Each row of a before or after table is a point. One or more steps were done to the points. Then noise was added and the rows were shuffled. The steps act on columns, c1 being the first. Write out the steps. A step turns or swaps two columns, mirrors them in a line or flattens them onto one, adds a multiple of one to another, or multiplies or shifts one. Angles are multiples of 10 degrees, from the lower column toward the higher: turns from -170 to 170, lines from 10 to 170 but not 90. Use the fewest steps. Two steps may share a column if one is a turn and the other turns, adds or multiplies; they go together, in the order done. Otherwise the lowest column goes first.

Before (14 x 2):
[[ 35  27]
 [ 58  -8]
 [  2 -30]
 [ 59 -43]
 [ -9  12]
 [ 24   1]
 [-34   0]
 [-21 -13]
 [ 24  21]
 [ 18 -13]
 [-35  26]
 [-19  64]
 [  0 -63]
 [ 30  -8]]
After:
[[ 35  23]
 [ 12   3]
 [-19 -25]
 [ -3  23]
 [-20 -13]
 [-61 -39]
 [-10 -25]
 [ 65  -4]
 [-29   9]
 [-58  17]
 [ 11  31]
 [ 12 -40]
 [-28 -51]
 [ 12 -30]]
Steps: turn c1 and c2 by -110 degrees

Before, 10 rows:
[[  2   2   1]
 [-34  11  -1]
 [ -7 -48   2]
 [ -5   3   2]
 [ 19  20   6]
 [  5 -19  14]
 [ 13   1 -18]
 [  4 -11   1]
 [  4  -6  10]
 [ -9   6  13]]
After (10 x 3):
[[  -2    9    5]
 [ -27   27   20]
 [   1   15   16]
 [  11  -14    5]
 [   3    6   -1]
 [   4  -27   -2]
 [  19   50   -8]
 [  -4 -122    6]
 [  13  -47    8]
 [  -1    2  -22]]
Steps: turn c1 and c3 by -40 degrees; multiply c2 by 2.5

Before (12 x 4):
[[ 27  50  32  -4]
 [ 61 -40 -27  10]
 [ 23 -20   7  46]
 [-30  -8  33   3]
 [ 71   6  38  29]
 [ 34   5  37  20]
 [ 10  -6  21  40]
 [ -8 -19 -43 -14]
 [-31  77 -13  12]
 [  7   4  75 -45]
 [  8  -4 -12   5]
 [ 12 -11 -23 -16]]
After, 12 rows:
[[-30  52 -58  17]
 [-11 -42 -20 -12]
 [ -2  51  55 -47]
 [ 75  28  25  15]
 [ 16   9  20  38]
 [ 26  59  -8  -9]
 [  8 -11  -7   4]
 [-29  15  31   8]
 [ 31 -11  18  41]
 [ 36  28  25  14]
 [ 62 -48   5   0]
 [  9 -22 -10 -16]]
Steps: turn c1 and c4 by -10 degrees; turn c2 and c3 by -40 degrees

Before:
[[ -4 -12 -42 -40 -10  11]
 [ 11  -8  43 -18  28 -11]
 [ 57  13 -38  22   1  33]
 [ 32   0  32  42 -33  30]
 [ 18  17 -55   2 -31  -7]
 [-38 -11  20 -33  45  21]
 [-15 -50  10  -7  52  -9]
 [-21 -32  -9 -20  28 -11]
 [ 61  19 -36  18 -28  43]
 [ 52  34 -25  -8 -37  12]
 [-43  27   4  82 -17  20]
 [  4   4  18  48 -60  31]]
After, 12 rows:
[[-17 -12  43   7   7  29]
 [-51  35 -37 -22 -37 -34]
 [-10 -31 -42  26 -10 -11]
 [ 67  54   5 -41 -17 -21]
 [ 12 -50  10 -13   2  54]
 [-52  36 -25   8  -4 -40]
 [-16  27  31 -44 -24 -36]
 [ 13 -40  -8   5   6  28]
 [-16  17 -57   0  13 -29]
 [ 13  28  18 -38 -21 -65]
 [-47  31 -37 -30 -33  -4]
 [ 24 -30  19  31 -28  41]]
Steps: turn c1 and c4 by -160 degrees; turn c2 and c4 by 30 degrees; turn c5 and c6 by 100 degrees

Before (8 x 8):
[[-14   5  61  27  18   7 -37  -4]
 [-23  29  -1   5 -37  15 -27   5]
 [-50  45  17 -18  19 -19  11  17]
 [-43  31   5 -46 -13 -36  -8 -11]
 [-43 -32  43  64  24 -27  22   2]
 [-21  32  31  -4 -32 -32   5  35]
 [-24 -26  41  11  20   6  19   3]
 [ 44  43 -11   2 -10  39 -19 -81]]
After:
[[-55  43  13  -1 -32 -31   0  33]
 [-78  18  30 -38 -11 -35 -23 -11]
 [ -8  57 -25   5  19   9   0  -3]
 [-70  38  28  -7  19 -19  -6  18]
 [-20  24 -42  15  21   7  10   3]
 [-70  21 -49  60  23 -26  32   4]
 [ 81  14  39  -6 -12  38  -4 -81]
 [-11  12  27  -7 -39  12  -3   5]]
Steps: add 1 times c6 to c1; mirror c2 and c3 in the line at 30 degrees; flatten c4 and c7 onto the line at 30 degrees

Before (8 x 9):
[[ 49  19  16   6 -11  35 -40  34 -18]
 [ 14  13  12 -15  11  35 -21 -38 -54]
 [-21  -6 -59  57  11 -14  17  32 -20]
 [ 17  -9 -17  28 -37 -30  46 -53  19]
 [-28   9 -40  26  -2 -26 -28 -49   3]
 [ 61   2 -45   3 -72 -10   8  39  -1]
 [ -9  73  -6 -12  20  20 -34 -60  -8]
 [-39  12   3  21 -20  26   3 -17 -26]]
After (8 x 9):
[[ 52  16 -43 -22  71 -15  16  28  53]
 [ 67  21  45   0 -29 -13   6  41   3]
 [ 18  42   8  18 -22 -26  43 -52  29]
 [ -7 -38  17 -54   4  37 -17 -36 -14]
 [ 26  54 -42   4  40 -33 -31 -44  25]
 [ -3  47  -8 -11  34  19 -35 -64 -11]
 [-15 -30 -38 -28 -21  28   3 -17  19]
 [  5 -34  52 -20 -26  32 -35  33   1]]
Steps: add -1 times c3 to c5; turn c1 and c3 by 70 degrees; add -1.5 times c6 to c2; swap c4 and c9

Before, 10 rows:
[[ 32   6 -23   5  18  46 -33  -5 -33  52  29]
 [ 54  13  32 -18 -30  42 -34  18  16   1  -6]
 [ 13 -16   4  14  13 -22  36  12 -43  67  13]
 [-28 -76   1 -20  41 -45 -18  37  -6  12 -46]
 [ 12 -16  21  13 -33  28 -40 -30  17  -9  14]
 [-50 -32 -27  11  34 -23   8  50  25 -15 -55]
 [ 20   5  35 -20  12  53   7 -16 -43   8  24]
 [-32 -51 -29   9  24 -70 -10  64 -34 -30 -32]
 [ 29  20   4 -45   1  20 -26 -15  43 -13  38]
 [  3  -9  26   9  13  33 -14  34 -18  45  58]]
After (10 x 11):
[[  8 -28  12  13  33 -32  16  23 -38   0  12]
 [-72 -43 -19 -19 -19 -55  38  37   3   1 -43]
 [  9   1  43 -18   3  67  12   2 -46  -3  24]
 [ 10  22  18 -47 -28  28  -6 -29  38  -1  40]
 [-48 -29 -44   7 -12 -89  23  71 -12   1 -32]
 [  0 -12  54  10 -14  45  10  39  -3   4  56]
 [ 43 -10  29 -17 -27  55 -35  18  21  -1 -10]
 [ 11 -26  27  12 -32  32 -37 -41   4  -1  14]
 [ 36 -12 -10   9 -33  57  14   4 -34   2  26]
 [-53  -4 -57  10   1 -27  32  40  41   2 -57]]
Steps: add 0.7 times c4 to c1; turn c1 and c2 by -30 degrees; add 0.5 times c11 to c3; mirror c5 and c7 in the line at 50 degrees; multiply c6 by 1.3; turn c8 and c9 by 20 degrees; multiply c10 by 0

Before (11 x 14):
[[ 18 -23 -22   5 -21 -48 -22  39 -30   6  39 -31  -8 -48]
 [  0  26 -24 -71 -55  14 -27   1 -21   3 -31  74 -19  69]
 [ -2 -32 -32  -3 -14  -5  19  48  14  -7 -27 -24  -7  11]
 [ 68 -19 -16 -63 -52  16 -43 -45 -24   3 -19  24  46  15]
 [-49 -25 -62 -13 -31  12 -22  14   1  10  14 -23  49   8]
 [ 64  27 -44 -35 -15  -7  22 -10  -5  14   4  88 -23  58]
 [-39 -43 -25  25   8  15   0   4  27   2  23 -14 -26 -54]
 [-31 -10 -11  71  39 -42 -24  -1  16 -33  14  24  -4 -34]
 [ 35 -11  -1  -4 -21   4 -35  20  43  11  33 -36  16  -9]
 [-34 -52  13  10  -6  -4  16   3  28 -23  28  91  16  24]
 [ -3   0  10  38   4  17  16  24  21 -13  13  80  22 -35]]
After:
[[-36 -11  -5 -46  33  -3  -7   0  17 -57  12 -64   6 -34]
 [  7  31  30  88 -49  -4 -63   6 -24   8 -29  -9 -14  68]
 [ 73 -36  18  41 -58  -5 -62 -46 -27  10 -20  22  17  15]
 [-49 -39  66 -13 -31  14 -23  16  -1  -4  18  27  25   6]
 [ -3  -9  -3  25   4 -19   9  25  25   5  15 -90   5 -31]
 [ 16 -14   6 -27 -18  39 -10  40 -27 -36  39  18   7 -46]
 [  0 -19  32  -5 -11  10  22  48  14 -16 -26  21  11  13]
 [-38 -24  28 -27   9   0  11   1  26   3  19  -8  13 -56]
 [ 43 -13   2 -31 -19   7 -26  20  44   7  30  29  13 -10]
 [ 67  29  34  87 -17  24  -7 -10  -3  -5   0 -46 -17  59]
 [-30 -45 -15  53  -6 -17   2   1  31 -17  29 -77  24  27]]
Steps: flatten c2 and c13 onto the line at 150 degrees; turn c3 and c6 by -160 degrees; turn c6 and c10 by -50 degrees; turn c4 and c12 by -140 degrees; turn c4 and c7 by -20 degrees

Before (9 x 18):
[[  2 -32 -52 -11  11 -26  23  -9   4 -35 -21  -5 -22  13  39   3  23  -3]
 [-18 -10  14  62 -29  46  13  15 -37 -26  -6   1 -54  51 -42 -18 -10 -27]
 [ 45 -20 -23  35 -23 -12 -71  -6 -25  37  30  14 -50  37  -3 -32  41  14]
 [ 52  48  -8  -8  52 -25  -2 -15  46   9  37  61 -27  52 -56 -10 -23  -9]
 [-23 -22 -14  17   6  -7 -39 -29  12  13  10   8  17  48  -6   1   0 -29]
 [ 52   3   4  -8 -49 -22  32  -2  -8 -23  50  19  13 -43 -36  50  33  22]
 [-16 -34  -5  79  12  11  33  20 -42 -12  23  24 -57   7   4  43 -33   2]
 [ 45 -10 -90  40  -3  -4   0 -68  16 -42 -22 -30 -52  20  17  14  -5 -26]
 [-31  23  14  -3 -32  25 -32 -49  11  25  74 -37   9  20   4  25 -19  46]]
After:
[[ 48 -12 -91  36  16 -11 -51 -73  18 -40 -21 -28   1  19  16  11 -10 -22]
 [  2 -29 -49  -8  18 -37 -20 -12   4 -37   1  -1  27   9  44   7  18  -8]
 [-22 -20 -10  10  -1  -6  17 -29  12  12   8   8 -40  46  -7   2   0 -34]
 [ 49   0   5  -8 -74   3  10 -10  -7 -18 -20  19  32 -41 -39  46  28  23]
 [ 44 -18 -17  38 -37  -1 -53 -11 -23  32   2  14 -69  43  -5 -32  44  15]
 [-15  -9  17  60   2  43 -55  20 -35 -29 -22   5  14  45 -40 -19 -14 -27]
 [ 53  44  -6  -9 -18 -27 -24 -11  45   8  65  56  -3  52 -53  -5 -22 -13]
 [-18 -35  -5  81 -15  13 -53  19 -43 -11  29  27  37   5   2  46 -34   3]
 [-27  26  23  -7 -68  45  12 -49  14  25   9 -31 -37  17   9  26 -19  40]]
Steps: turn c5 and c11 by 60 degrees; turn c5 and c6 by -20 degrees; swap c7 and c13

Before:
[[ 44 -55  37   3  18  57 -41  24  -9 -11 -44 -15  27   8  -9 -10  19   9
   26   3]
 [-46 -33  33 -16 -74   2  35  -4  35  51 -11 -22 -18 -19 -53 -19 -42  -3
   14 -15]
 [ 10 -26 -14   5  57  25 -11  14 -38 -14  -5  18 -26  22 -18  -7  24 -33
   21  39]
 [-27 -15  13  19  18  47 -23   7 -13  26  13  23  13  15   3  -6  -3  13
   26  17]
 [-25 -41  15  17  17 -78  -2  25 -10  14 -30 -63  23  11 -26   0 -18 -20
  -32 -17]
 [ -4  -8  -2 -10 -14  21  47  86  34   8  29  10  29 -22   8  25 -16 -76
  -21  21]
 [ 35  19 -25  32 -19 -10 -10  32 -56  46 -61  -8  49  60 -45 -79  -7 -36
   17  25]
 [ 10 -53   5  21  11 -34  36  10  24  -3 -26 -47  42  -5   1 -15   6  15
   42 -22]
 [-14 -49   9   7 -21 -15  32  -2  -9 -44 -30  12 -14 -46 -21  27   3   4
  -28  -5]
 [ 24 -19 -77  -7  23  -4  80   9  54 -12 -36 -50  -9  15  31   4 -31 -24
   -4 -30]
 [  5 -60  -5  36 -43   9  49  53 -27 -24  -6  23   1   4 -27 -28 -12 -17
  -12 -47]]
After (11 x 20):
[[ -45  -34   32  -22  -74    2   36   -4  -29   -4  -15  -21  -17  -20
  -107  -20  -43  -13   52  -15]
 [ -13  -49    9    8  -22  -14   33   -3   10   21  -39   12  -14  -46
   -43   26    4    0  -49   -5]
 [   5  -62   -6   46  -43    8   49   53    9    8   -8   23    1    5
   -54  -27  -11   16  -26  -48]
 [  -3   -8   -3    3  -15   22   47   86  -74   23   37   10   30  -22
    17   25  -15   37    5   21]
 [  45  -54   37    1   18   57  -41   24   12  -27  -58  -15   28    8
   -18  -10   19   -2   -7    4]
 [ -28  -16   13   16   18   47  -22    8   19  -21   18   23   14   14
     7   -5   -2   -9   31   16]
 [  24  -19  -78  -13   23   -3   81    8  -57    1  -47  -50  -11   13
    61    4  -31  -14  -14  -31]
 [ -24  -41   14   23   16  -79   -2   26   -5   35  -39  -64   24   11
   -52   -1  -17   15    7  -17]
 [  11  -53    5   10   11  -34   37   10  -10  -43  -33  -46   42   -5
     2  -15    6  -32    4  -23]
 [  11  -26  -14   22   57   26  -10   15    9  -23   -7   17  -26   21
   -36   -7   23   46   -9   39]
 [  35   20  -25   51  -19  -10  -10   32   21   -9  -79   -7   50   60
   -90  -80   -7   50   48   26]]
Steps: turn c9 and c18 by -140 degrees; turn c4 and c18 by -20 degrees; turn c10 and c19 by 80 degrees; multiply c11 by 1.3; multiply c15 by 2

Before, 14 rows:
[[-18 -43   5 -17 -28  36 -20 -15 -16  -7 -26 -23 -50  16 -25  16  32  31
  -38   5  33  14 -11 -12]
 [ 28 -24 -48  22  -7  -8  18  18 -27  14  -8   7   3 -12  43   0  25  11
   -5 -10 -39   3   1  23]
 [ 39 -17 -22  26  42 -16  15  12 -11 -13  -5  19   6   0  31  16  29  10
  -19 -40 -13  21 -25  12]
 [ 12 -44   3 -37 -35  50 -20   4 -28  -4 -24 -12  -1  23  -2  26  20  37
   22  -2  31  38 -39  -4]
 [ 22   2 -44  45  35   5 -16  37  -2   0  11  35  14 -21  14 -26 -12  15
  -14  -7 -45  13 -24  -5]
 [-42 -13  33   6 -18  -5 -14 -21  29 -14 -48  10  38 -20 -14  -9 -49 -23
  -34  24  30  14  20   1]
 [ 27  11 -18  24  16  -4  17  44  11   2 -31  36   0 -18  18 -15  10 -14
  -24  12 -32  45  -1 -25]
 [-25  17  -7   1 -16 -14  -3 -19  38 -25 -55 -17  12   3 -28 -13 -19 -14
   -3  25  17   8 -18  25]
 [ 12 -17 -23  28  22   6  16  15 -28  32 -23   7   2  40  23 -10  20   4
   -7 -31 -24   0 -21 -16]
 [  0   7  -4  22 -29  -7 -19 -26  23  -2 -45  14   6 -22  -7  -4 -37 -69
  -21   2  29  -5 -24  14]
 [-37  -9  12 -26 -38  41 -15 -16  43 -32 -44  37  22  12 -21 -25 -24 -24
  -53  25  12  37 -15  29]
 [ 24 -36 -30  19  -7 -23  15  46  11  10   2  12  -8  10   5   3   2   5
   -3 -46 -22   9 -15  -4]
 [-15 -28   4 -14 -44  46  16 -25 -26 -21   5 -18 -11  10 -18  13  54  24
   12 -25  19  13 -20 -29]
 [ 10  14 -10  -9   5  49 -24  11  30 -43 -15   8  26  19 -26 -11 -28 -32
  -41  37  -8  35  48   1]]
After (14 x 24):
[[  8   7  -4  22 -29  15 -17 -25  23  -1 -46  -8   6 -23  -5  -3 -37 -69
  -20  -4  30  -5 -59  15]
 [ -2 -18 -25  29  20   7  18  16 -28  31 -23   5   3  41  24 -11  21   4
   -7 -65 -26   0 -53 -17]
 [ 15 -36 -31  18  -6  10  22  45  11  10   3 -22  -8  10  12   3   2   5
   -4 -91 -22   8 -40  -3]
 [-20  -9  12 -25 -38  36 -27 -17  45 -31 -47  41  21  12 -30 -26 -23 -23
  -53  44  13  35 -37  29]
 [ 24  14 -10  -8   5   8 -20  11  31 -43 -17  48  26  19 -19 -10 -28 -32
  -40  23  -7  34 120   1]
 [ -3 -42   5 -17 -29 -22 -26 -13 -16  -7 -26  37 -50  14 -28  16  32  32
  -39  13  33  15 -27 -13]
 [-27 -12  33   5 -17  12 -26 -21  29 -13 -47  -4  36 -19 -25 -10 -48 -23
  -35  74  30  15  49   1]
 [-11  15  -8   2 -18 -16 -10 -16  38 -25 -55 -14  12   3 -34 -13 -19 -13
   -3  15  17   6 -46  25]
 [ 16 -45   3 -38 -36 -12 -14   2 -29  -5 -25  51  -2  22   3  26  20  35
   22   4  30  38 -99  -4]
 [ 11  12 -18  24  14  37  24  44   9   3 -31  -5   2 -20  23 -14  10 -14
  -25 -14 -33  44  -1 -26]
 [ 22 -17 -21  28  42  18  27  11 -12 -13  -6 -15   6   0  39  14  29  11
  -20 -73 -12  20 -63  12]
 [-12 -28   4 -13 -43 -19  11 -24 -27 -21   7  45 -12  12 -24  14  52  25
   14 -19  19  12 -51 -31]
 [  2 -23 -47  22  -6   8  27  18 -27  15  -7  -9   3 -13  49   1  28  11
   -4 -83 -38   4   2  22]
 [ 21   3 -43  45  36  34  -6  37  -2   0  13   4  15 -21  23 -27 -11  15
  -13 -74 -44  14 -58  -4]]
Steps: turn c1 and c7 by 20 degrees; turn c1 and c15 by 20 degrees; add 1.5 times c3 to c20; swap c6 and c12; multiply c23 by 2.5

Before, 10 rows:
[[-30 -12   1  13  14  17 -33 -40  17 -40  26   0   6  42  17  -4 -26  23
   -5 -22  18 -20  42 -11  21 -28 -28  -2  38 -24 -30   7]
 [-11  26  10 -24  23  17  -7  19  21  16  20 -29  11 -24 -33  14  21 -33
   10  11   4 -23  11 -18   0  27 -42   6  44 -30  30 -37]
 [ 23  32 -44 -37   9  31 -20   2 -16 -45  30 -33 -52  -6  15 -17  -6 -40
  -38  -5  23 -18  41 -10   8  41  -8  37  26 -13   6  17]
 [ 11 -16 -30  -2  25   7 -30 -18 -20 -45 -20  20 -54  42  32  50 -18 -11
   16  29  42   2  29   1 -39 -13   3   8   3  12 -43 -34]
 [ -4 -21 -37  35  42  48  10  29  54  31  40  27  -8  28 -17  21   3  11
  -15  14  -4  55 -20 -30  18  24  11 -28 -24  25  15   9]
 [ 24  31 -19 -28  14  15  34 -18  12  -3  19 -24 -50 -20 -34   6   8 -43
   11  33 -31  -2 -17  32  19 -19   3   0  -5  16 -29 -31]
 [-15  37   9 -15 -39  -3   0   3  38  -8 -25  20  -6 -24  22  -8   2   3
   34  10 -30  11   3 -18 -36   5 -28   8  12 -37 -34   7]
 [-35 -20  24  43  -3  27  -3 -43  -7 -28  26  14  26 -10  37 -14  11 -38
    6   9   7  -6   6 -31 -25   6  33 -36   6   7  -3   5]
 [ 21 -42 -17  -7 -14   2 -34   5  42  -8  -9 -24  21  13   3  -5 -30  30
   12  42 -28  20 -22  29  39   4  26   5  33 -35   0  11]
 [ 15  23  17   5  36  -2  26 -20  17  32 -15 -24 -56 -29 -34  39  15 -44
   12  15   3  26 -18 -26 -37  -7  10  16  30  17  18 -26]]
After:
[[ 25 -49 -20 -28  15  40  33 -21  13  -5  -6 -24 -50 -20 -35  18   8 -44
   11  18 -32  -1 -17  34 -54 -20   3  -1  -5  13 -10 -31]
 [ 12 -29  15   5  37  -6  28 -18  17  32 -39 -24 -56 -29 -34 -14  16 -44
   13  19   2  24 -16 -26  47  -8  10  16  28  17  27 -26]
 [ 25 -12 -44 -39   9  78 -19   2 -18 -45  18 -34 -52  -5  16  29  -8 -39
  -38  29  22 -18  39 -11   5  42  -9  37  27 -14  -8  17]
 [ 12 -20 -31  -2  25  16 -31 -19 -21 -41 -49  19 -52  43  33 -20 -15 -12
   15 -21  42   4  27   1 -42 -13   3   7   2  12  51 -34]
 [ -5   3 -37  35  42 119  10  29  52  32 -20  26  -8  26 -17  39   3  11
  -15 -39  -3  56 -19 -30  14  24  11 -29 -25  27 -22   8]
 [ 21 -14 -16  -5 -14   4 -34   5  40  -9   7 -23  21  12   2  -8 -28  31
   11 -60 -27  19 -21  28 -21   2  27   5  32 -37 -38   9]
 [-29  16   0  14  13  41 -34 -39  20 -39   1   1   7  41  17  28 -26  22
   -5  17  18 -20  41 -11 -58 -28 -28  -4  37 -23  -9   5]
 [-33  -9  24  42  -2  70  -7 -43  -6 -30  13  16  27 -10  38  27  11 -36
    5  -3   7  -6   5 -30   9   7  34 -33   6   8  26   5]
 [-11 -19  12 -23  23  43  -7  18  21  17 -13 -30  11 -26 -33  21  22 -32
    8  11   4 -24  13 -19  46  27 -42   3  45 -32 -12 -40]
 [-13 -28   9 -14 -38  -9   1   4  37  -6   7  20  -3 -24  23 -27   0   4
   32  27 -31  12   2 -19 -31   6 -29   9  12 -36  47   6]]
Steps: add -0.5 times c8 to c2; turn c2 and c20 by 120 degrees; multiply c6 by 2.5; turn c11 and c16 by 90 degrees; turn c25 and c31 by -110 degrees; multiply c25 by 1.6

Before, 9 rows:
[[-33  49  46 -37 -11 -18   7 -20  14 -14  11   8  45 -43 -29  26  24  34
   29 -37   4 -48 -45  17 -15   7  26 -54  35 -51  15 -22 -17 -19   4 -38
   16  47 -36  41  36 -31  -4  19  32 -11  49 -39]
 [-24 -23 -31 -42  28   0  -2 -34 -17  52  -6  18 -22  38  24 -22 -19 -10
   -1  60  15  23 -39  85 -17 -37 -37   9  46 -17 -59  12 -24  -5  40  -8
  -49 -25 -42  30  12 -25  -9  11 -32  31  20  50]
 [-40  49  22   0  31  28  18  34 -60 -51 -13 -21   2  37  35 -30 -19  47
   15 -30   8  29 -16  -9  38 -52   6  14  48 -59  22  79  51  19 -65 -41
   -8 -24 -18  41  21  39  20  43  25   9  26 -11]
 [-84   9  69  14  25 -35   4 -43  38 -44   4  30  13 -27   2   8 -26  -4
    2 -36 -25   5  34 -26 -38  12 -52  33  -5  30 -60 -29 -21  10  14  36
  -49 -40 -20 -10  33  -8   2  48 -25  18 -20  21]
 [-17  31 -23  35  -6  17  74  20 -35 -22 -26  -6  19  38  22  34  -7   9
   15 -24 -12   5 -13  19  57  13 -44  28  36  43 -33  56 -30 -22  13  35
  -22 -20 -12 -24 -44 -19  10  18  58 -36 -24 -42]
 [  4  41  37  -6 -38  23  31 -42  36 -43 -66  50  -9  17  15  -4  36 -12
  -60  51  18  -1 -13  -6   4  -2  24 -20  -8   7  15  33  29 -47 -39  49
   25 -11  10 -43  24 -22  20 -22  -4  34  23  52]
 [  3   6  74   6 -16 -35  -3 -23 -19   7 -67  51   2  32 -14 -45 -57 -12
  -20  32  11  -2  31 -11  20   4  -8 -25  27 -13 -32 -27 -54 -36   6 -44
   -6  27  20   5 -30  35   3 -19  -3 -65 -29 -19]
 [  6   0 -25 -64 -35 -28 -11  39  45 -34 -30  54  19 -45  44  -5  19   5
   12 -11 -20  -8  33   4  44 -34 -51 -22 -27   4  34  15  29  59   2 -24
    0  25 -37  24 -28 -31 -27 -22  35 -12 -29  -9]
 [ -9 -42 -26 -50 -38  17  18 -61 -56  30  28 -17 -43 -12 -59  -8 -32  31
   47  10  31  11   3   4  -5  -3 -13  32 -38  -9 -15  25  18  27  36 -19
  -30 -28  36  12  -9  21  13  17   3  -6 -27  25]]
After (9 x 48):
[[ -9 -43 -25 -47 -69  20 -38  24 -57  22  23 -22 -41  -9 -56  -9 -28  30
   52  14   0  13   2   3   1  -5 -13  30 -37 -19 -19  30  13  32  35  -6
  -40 -28 -32 -26  -9  22  17  -6  12  -8 -26  27]
 [ 10   4 -21 -64  -1 -23  29 -54  44 -37 -34  55  22 -45  40  -4  16  14
   10  13 -16  -8  28   2  49 -30 -60 -20 -34   4  33  17  27  55   2 -18
    1  33  36  11 -29 -31 -25 -19  34 -19 -30 -16]
 [  9  11  73   7 -24 -36  -2  15 -14   6 -66  55   8  36 -12 -37 -55  -6
  -22  52   9  -1  28 -11  12  -4  -1 -27  24 -16 -28 -29 -53 -35   1   9
  -13  30 -25   5 -28  39  10 -25   3 -65 -24 -18]
 [-24  26 -24  38   6  19 -61 -19 -35 -21 -27  -9  17  39  49  34 -11  16
   14 -45 -26   5  -9  13  54  17 -44  28  37  44 -35  51 -31 -24  14  -2
  -22 -16  -7   2 -48 -19  15  34  58 -39 -24 -40]
 [-88   7  69  19  -6 -37   0  45  29 -47   5  27  10 -19   3  12 -26   6
    2 -54 -42   3  38 -27 -36  10 -53  33  -1  27 -67 -29 -25   4  11 -10
  -49 -42  20 -29  38  -8   7  44 -28  13 -16  26]
 [-27 -22 -33 -39  -4   6   9  43 -20  51  -3  25 -19  43  24 -18 -17   3
    1  40 -26  26 -38  80 -18 -34 -41   9  54 -16 -61   9 -21  -2  42  50
  -50 -25  58 -14  10 -22  -9  -6 -30  30  18  53]
 [  6  39  39  -6 -47  25 -22  10  39 -47 -65  53 -12   9  25 -10  39   3
  -64 -15  61  -5 -11  -7   8  -3  21 -22  -1   9  15  29  26 -51 -45  65
   28 -17 -23  45  23 -28  15  17 -10  38  21  55]
 [-44  51  30  -2  51  33  -3  -1 -60 -44 -14 -17   5  45  34 -31 -21  57
   18  12  79  38 -14 -10  38 -56   5  15  51 -63  20  76  51  22 -72 -51
   -8 -22  31 -54  22  37  13   8  25   9  35 -11]
 [-29  53  45 -39 -19 -18 -19   8  11 -13  12   8  53 -39 -25  28  27  38
   30  16   4 -48 -50  19 -17   3  25 -59  41 -51  22 -28 -18 -25   5 -51
   11  45  49 -35  38 -29  -6 -11  31  -8  53 -28]]
Steps: mirror c5 and c8 in the line at 20 degrees; mirror c7 and c15 in the line at 80 degrees; shift c18 by 10; turn c20 and c36 by 60 degrees; add -1 times c35 to c21; turn c39 and c40 by -160 degrees; turn c40 and c44 by 50 degrees
